Every row gives one point. Each copy is the shape, with its points in the same order, turned, moved and blurred by noise. Some copies are also mirrored. Which?
(in the rows, 128 means zero)

Shape (9 x 3):
[[ 83 132 158]
 [106 152 104]
 [126  87  45]
 [159  98  79]
 [190 148 169]
 [147 112 142]
 [ 78  77  95]
 [110 209 144]
 [110  72 120]]
Copy 1 (9 x 3):
[[124  89 118]
 [137 147 110]
 [184 187 175]
 [133 191 174]
 [ 42 151 138]
 [101 141 160]
 [182 118 158]
 [ 97 141  47]
 [142 114 188]]
Copy 1 is: only turned
Copy 2 (9 x 3):
[[ 71 119 155]
 [105 176 134]
 [160 172  58]
 [180 167 106]
 [162 137 210]
 [139 124 149]
 [104 118  75]
 [ 81 198 197]
 [126 109 106]]
Copy 2 is: only turned
Copy 3 (9 x 3):
[[ 91 135 151]
 [145 120 124]
 [208 180 106]
 [206 160 150]
 [158  99 226]
 [153 147 184]
 [132 195 110]
 [116  58 148]
 [137 189 146]]
Copy 3 is: mirrored

Shape (7 x 3):
[[118 128  84]
 [121  91 127]
 [130  84 129]
 [ 75 225 156]
 [104 103 126]
 [153 136  51]
 [165 150  80]]
Copy 1 (7 x 3):
[[ 93 186 140]
 [106 135 166]
 [ 95 125 167]
 [207 182  75]
 [121 147 163]
 [ 52 195 117]
 [ 66 174  99]]
Copy 1 is: only turned
Copy 2 (7 x 3):
[[100 170 132]
 [117 127  99]
 [124 128  89]
 [119 108 242]
 [105 121 114]
 [116 217 126]
 [141 200 140]]
Copy 2 is: only turned

Shape (8 x 4):
[[119 137  97 164]
 [141 128 172 160]
 [177  92 141 150]
 [100 130 167  59]
 [230 105  85  64]
 [119 174 160 128]
 [128  85 162 157]
 [122 150  81 173]]
Copy 1 (8 x 4):
[[123 102 167  93]
 [159 115 127 156]
 [197 124 124 104]
 [ 91 185  77 124]
 [202 213 148  40]
 [111 128 149 153]
 [164  89  94 114]
 [123  85 187  97]]
Copy 1 is: mirrored
Copy 2 (8 x 4):
[[185 156 136 137]
 [162 107 198 138]
 [177  72 150 144]
 [ 61 123 155 118]
 [148  34  70  76]
 [132 145 190  96]
 [155  99 173 176]
 [203 168 129 129]]
Copy 2 is: only turned
Copy 3 (8 x 4):
[[104 168 124 116]
 [127  99 166 131]
 [ 98  83 119 152]
 [167 158 165 215]
 [150 102  25 196]
 [176 149 161 131]
 [ 94 103 166 158]
 [100 165 119  97]]
Copy 3 is: mirrored
Copy 4 (8 x 4):
[[103 135 141 115]
 [147 195 158  93]
 [153 151 190  72]
 [227 152 128 146]
 [209  63 164  27]
 [157 181 100 110]
 [149 181 195 114]
 [ 91 125 133 109]]
Copy 4 is: mirrored

Shape (10 x 6):
[[109 159 108 117  77 186]
 [139 119  71 141  66  85]
 [153 156  72  88 109  56]
 [ 89 154  85 187  96  88]
 [ 75  86 136 124 191 177]
 [109 107 175 156 143 141]
 [145 138  86 141  52  74]
 [118 140 167 139 204 178]
 [ 71 174 147  48  85 152]
 [101 101 174 122 196 147]]
Copy 1 (10 x 6):
[[ 94 163  99 177 151 140]
 [145 130 166 177 140  62]
 [111 132 218 151  95  83]
 [146  75 123 189 106  88]
 [174 138  80  75 113 183]
 [131  99  83  82 144 124]
 [118 122 168 180 140  44]
 [118  92  99  68 133 202]
 [ 54 193  94 136  82 127]
 [139 112  96  46 115 163]]
Copy 1 is: mirrored
Copy 2 (10 x 6):
[[124 160 146  60 136 114]
 [120 150 177 161 189 123]
 [ 60 152 144 184 162  97]
 [151 136 116 142 221 110]
 [136  67  78  98  93 187]
 [178  81 109 115 108 108]
 [124 161 175 158 197  94]
 [152 102  52 101  59 126]
 [ 63 117 145  42 129  82]
 [139  59  84 119  71 134]]
Copy 2 is: only turned

Shape (11 x 6):
[[151 111 132 117  56 126]
 [ 68  77 131 163 139 120]
 [ 61 207 164  98 178 113]
 [146 147  78 117 114 113]
 [156 149 118 123  89 154]
 [129 157 189 150 186  92]
 [ 85 208  92  67 183 118]
 [ 78 178 185 142 134 136]
 [117 140 141 161 150 182]
 [102  71 148  90  69 107]
 [171 131 127  16 141 100]]
Copy 1 (11 x 6):
[[ 75  96 141 162 145 198]
 [ 74 168 145  68 114 139]
 [ 88 125 131 110 215  35]
 [112 124 135 184 126 130]
 [ 91  80 163 171 132 148]
 [129  84 100  67 168  87]
 [127 156 145 178 195  34]
 [ 55  92 147  91 179  82]
 [ 99  94 190 101 123 103]
 [ 62 153 137 125 178 208]
 [169 130 135 181 232 161]]
Copy 1 is: mirrored
Copy 2 (11 x 6):
[[ 83  90 112 114 149 123]
 [198 133  77  92 134 108]
 [192 157 146 145  78 223]
 [128 121 112 154 186 167]
 [ 94 128 147 130 169 140]
 [145 200  78 141  86 172]
 [198 132 153 190 142 231]
 [153 163 147  95  86 177]
 [154 185 153 118 144 122]
 [133  56  93 120 113 105]
 [111  81 112 236 112 159]]
Copy 2 is: only turned
Copy 3 (11 x 6):
[[115 173  80 182 130 147]
 [104  93 136 164 170  74]
 [ 89  95 145  31 162 134]
 [108 165 134 135  81 130]
 [135 181 124 138 124 156]
 [156  57 116  79 135 134]
 [ 70 141 164  27 116 111]
 [116  93 131  92 184 157]
 [161 135 173 127 172 131]
 [ 89 151  54 175 160  91]
 [120 180  52  73  85  85]]
Copy 3 is: only turned

Shape (14 x 8):
[[107 145 122  86 138 155  99 123]
 [149 146 104 105 122 166 145 119]
 [117 182 134 136 145 135 185 144]
 [ 92 131 139  87 158 169 112 113]
 [126  77  92 164 103 131 108 122]
 [ 94  97 167 151 105 163 119 129]
 [146 180 125 156  67 137  99 137]
 [188  91 130 146 183 131 110 154]
 [168 149 138 119 151 113 220 163]
 [124 105 171 137 151 104 101 142]
 [145 121 101  93 160 106  53  38]
 [ 93 114  84 216  99 105 149 228]
 [ 84 113 103 190 104 209 113  99]
 [140 103 115 136 155 100  95 147]]
Copy 1 (14 x 8):
[[119 123 188 116 130 142 112 145]
 [142 110 141 158 119 159 127 169]
 [137 118 120 116 136 162 184 130]
 [139 137 178  87 125 112 114 148]
 [ 53 128 126 175 110  98 118 151]
 [ 97  95 118 107 150  82 107 139]
 [ 82  53 159 160 139 161 128 109]
 [ 58 144 105 102  89 171 104 186]
 [135 145  69 133 155 198 167 150]
 [ 70 141 117  82 135 143  98 121]
 [102 159 199 143  47 141  63 113]
 [  7 119 102 157 181 121 221 158]
 [ 95  71 147 142  99  45 143 155]
 [ 49 153 139 120 109 158 118 155]]
Copy 1 is: only turned
Copy 2 (14 x 8):
[[116 122 148 185  94 136 109 158]
 [104 160 113 153 103 100 118 172]
 [ 91 158 161 156 143  77 162 143]
 [ 89  99 149 182  78 129 124 152]
 [148 119  82 113 109 156 136 134]
 [131 116 131 140  65 135 161  96]
 [174 181 132 152 126 107  99 106]
 [ 75 140 141  69 105 162 105 150]
 [ 55 199 151 119 142  99 178 165]
 [ 95 129 163 129 110 176 136 101]
 [ 74 106  82 187 127 190  44 133]
 [205 137 150  74 166 131 208 148]
 [163  75  85 131  79  81 133 117]
 [111 130 138 112 133 183 118 147]]
Copy 2 is: mirrored
Copy 3 (14 x 8):
[[168 104 117 161 146 114 161 109]
 [115 102 114 167 110 103 150 141]
 [106 151 107 165 103  81 106 108]
 [156  84 102 150 176 109 148 111]
 [138 107 122 108 121 191 108 157]
 [118 108 168 107 171 136 111 120]
 [150 136 169 110  69 113 165 128]
 [160 104  77 119 133 106  84 208]
 [ 80 170  91 163 111  65  97 176]
 [160 138 107  87 163 109 112 162]
 [181  78  33  92 126 155 188 127]
 [146 200 177 145  96 173  36 152]
 [138  55 167 135 121 164  92  92]
 [171 139  91 119 144 141 121 172]]
Copy 3 is: only turned
